Every row gives one point. The points of each table are mixes of a few directions, plus a little noise. Count the directions of each table, and those that both share. Where both have some left over, give the other angles between the two spaces (their principal angles), to ten degrees, smallest first.

First, 5 rows:
0.05; 0.22
0.06; 0.26
-0.10; -0.43
-0.20; -0.83
0.19; 0.78
Second:
-0.03; -0.13
0.16; 0.64
0.00; -0.05
0.10; 0.49
-0.24; -0.97
Directions: first 1, second 1, shared 1

First (5 x 4):
0.04; 0.05; -0.17; 0.74
0.60; 0.54; -0.53; 0.24
-0.72; -0.66; 0.64; -0.41
-0.12; -0.12; 0.16; -0.35
0.19; 0.16; -0.12; -0.20
Second, 5 rows:
0.13; -0.30; -0.30; -0.05
0.24; 0.20; -0.23; 0.25
0.06; 0.21; 0.03; -0.04
0.44; 0.00; -0.37; -0.83
-0.85; -0.13; 0.85; 0.67
Directions: first 2, second 3, shared 2

First:
-0.23; 0.00; 0.00; -0.12; 0.08; 0.04; 0.06; 0.08
-0.22; -0.47; 0.05; 0.22; -0.22; -0.11; -0.11; 0.24
0.42; 0.78; -0.08; -0.35; 0.35; 0.17; 0.17; -0.41
0.26; -0.64; 0.07; 0.64; -0.52; -0.23; -0.28; 0.12
-0.42; -0.48; 0.05; 0.12; -0.15; -0.09; -0.07; 0.32
-0.08; 0.77; -0.08; -0.63; 0.55; 0.26; 0.30; -0.22
0.92; -0.66; 0.09; 1.03; -0.80; -0.35; -0.45; -0.12
-0.62; 0.71; -0.08; -0.89; 0.72; 0.33; 0.40; 0.00
Second, 8 rows:
0.42; 0.10; 0.28; -0.02; -0.16; 0.06; -0.50; -0.20
0.48; 0.28; -0.04; -0.03; -0.17; 0.45; 0.08; -0.54
-1.34; -0.83; 0.22; 0.08; -0.02; 0.39; 0.08; 0.64
0.02; -0.32; -0.09; 0.97; 0.11; -0.22; 0.34; 0.32
0.08; 0.63; -0.04; -0.40; 0.54; -0.36; 0.02; 0.08
0.47; 0.13; -0.02; 0.01; -0.07; -0.42; -0.22; -0.07
0.14; 0.23; -0.38; -1.28; -0.58; 0.13; -0.02; -0.63
-0.28; -0.22; 0.07; 0.69; 0.30; -0.04; 0.21; 0.40
Directions: first 2, second 5, shared 2

First (11 x 11):
0.38; 0.42; 0.09; -0.19; 0.12; 0.04; -0.34; 0.02; 0.18; 0.38; 0.74
1.01; -0.26; 0.02; -0.40; -0.33; -0.55; -0.31; 0.21; -0.30; -0.01; 0.16
-0.75; 0.56; 0.22; 0.47; 0.39; 0.41; -0.14; -0.21; 0.73; 0.34; 0.49
-0.61; -0.06; -0.52; 0.18; 0.18; 0.37; 0.96; 0.17; -0.42; -0.09; -0.40
-0.31; -0.22; 0.18; -0.20; -0.07; 0.25; -0.16; -0.35; -0.14; -0.47; -0.72
-1.24; 0.26; 0.15; 0.44; 0.35; 0.67; 0.14; -0.40; 0.44; -0.10; -0.33
-0.65; -0.06; -0.34; 0.44; 0.14; 0.18; 0.74; 0.15; -0.05; -0.01; -0.25
0.01; -0.55; -0.29; -0.19; -0.22; -0.06; 0.48; 0.09; -0.65; -0.47; -0.85
0.74; -0.05; 0.18; -0.42; -0.20; -0.28; -0.52; -0.01; -0.09; -0.01; 0.20
0.83; -0.18; 0.34; 0.33; -0.34; -0.99; -0.59; 0.30; 0.55; 0.34; 0.64
0.60; 0.13; -0.01; -0.45; -0.04; -0.04; -0.25; 0.04; -0.23; 0.10; 0.32
Second:
-0.02; -0.30; -0.07; -0.26; -0.09; 0.21; 0.11; 0.08; 0.14; 0.10; -0.29
-0.27; 0.29; -0.12; 0.02; 0.21; 0.23; 0.23; -0.01; 0.18; 0.24; 0.29
-0.69; 0.49; -0.34; -0.18; 0.40; 0.53; 0.66; -0.21; -0.09; 0.06; 0.05
-0.38; 0.41; -0.19; -0.05; 0.32; 0.42; 0.37; 0.05; 0.46; 0.54; 0.49
0.38; -0.74; 0.10; -0.11; -0.34; 0.18; -0.29; 0.40; 0.30; 0.23; -0.33
0.19; 0.03; 0.16; -0.26; -0.18; -0.77; -0.10; -0.43; -0.28; -0.55; -0.28
-0.03; 0.35; 0.03; -0.47; 0.02; -0.59; 0.19; -0.40; 0.37; 0.03; 0.22
0.71; -0.07; 0.46; 1.23; -0.20; -0.58; -1.07; 0.27; -0.86; -0.58; 0.30
0.88; -0.48; 0.48; 0.84; -0.43; -0.69; -1.07; 0.25; -0.72; -0.62; -0.12
-0.60; 0.03; -0.38; -0.59; 0.23; 0.82; 0.74; 0.03; 0.48; 0.51; -0.15
-0.20; -0.02; -0.13; -0.15; 0.06; 0.25; 0.24; -0.03; -0.01; 0.03; -0.16
Directions: first 4, second 4, shared 2; angles 80, 90

First, 10 rows:
-0.10; 0.00; -0.20; 0.16; -0.14; -0.20; 0.22; -0.03; 0.02; -0.19; -0.20; -0.03
0.16; 0.92; 0.88; -0.41; 0.98; -0.39; -0.05; -0.22; 0.38; 0.21; 0.14; -0.60
0.31; -0.24; 0.71; -0.54; 0.20; 0.40; -0.49; 0.01; -0.23; 0.66; 0.41; 0.08
-0.09; -0.77; -0.11; 0.05; -0.76; -0.33; 0.40; -0.09; -0.42; 0.04; -0.38; 0.13
0.06; 1.06; 0.93; -0.35; 0.96; -0.92; 0.37; -0.39; 0.44; 0.04; -0.17; -0.85
-0.06; -0.13; -0.63; 0.29; -0.19; 0.60; -0.30; 0.26; 0.03; -0.19; 0.21; 0.39
-0.18; -0.37; -0.76; 0.42; -0.55; 0.19; 0.11; 0.15; -0.09; -0.35; -0.15; 0.33
-0.02; 0.23; 0.13; -0.02; 0.16; -0.28; 0.16; -0.10; 0.10; -0.06; -0.11; -0.20
-0.12; 0.35; -0.82; 0.46; 0.11; 0.61; -0.32; 0.30; 0.33; -0.46; 0.24; 0.29
0.06; -1.04; -0.13; -0.07; -0.78; 0.33; -0.10; 0.11; -0.56; 0.31; 0.01; 0.46
Second (9 x 12):
0.20; -0.03; -0.19; 0.04; -0.22; 0.04; 0.08; 0.16; -0.08; -0.04; -0.19; 0.01
-0.93; 0.18; 1.03; -0.25; 1.15; -0.15; -0.43; -0.78; 0.40; 0.29; 0.94; -0.07
0.30; -0.26; -0.88; 0.38; -0.88; -0.08; 0.46; 0.38; -0.23; -0.40; -0.69; 0.10
-0.04; -0.30; -0.84; 0.47; -0.78; -0.22; 0.51; 0.17; -0.15; -0.48; -0.58; 0.12
0.11; -0.01; -0.09; 0.01; -0.11; 0.03; 0.03; 0.08; -0.04; -0.02; -0.09; 0.00
-0.39; -0.20; -0.35; 0.32; -0.25; -0.25; 0.28; -0.14; 0.02; -0.32; -0.16; 0.08
0.52; 0.51; 1.19; -0.81; 1.00; 0.51; -0.80; 0.03; 0.10; 0.81; 0.71; -0.21
-0.30; 0.00; 0.17; 0.01; 0.22; -0.09; -0.04; -0.22; 0.10; 0.00; 0.19; 0.00
0.54; 0.09; -0.03; -0.16; -0.13; 0.23; -0.09; 0.32; -0.13; 0.15; -0.14; -0.04
Directions: first 3, second 2, shared 1; angles 70
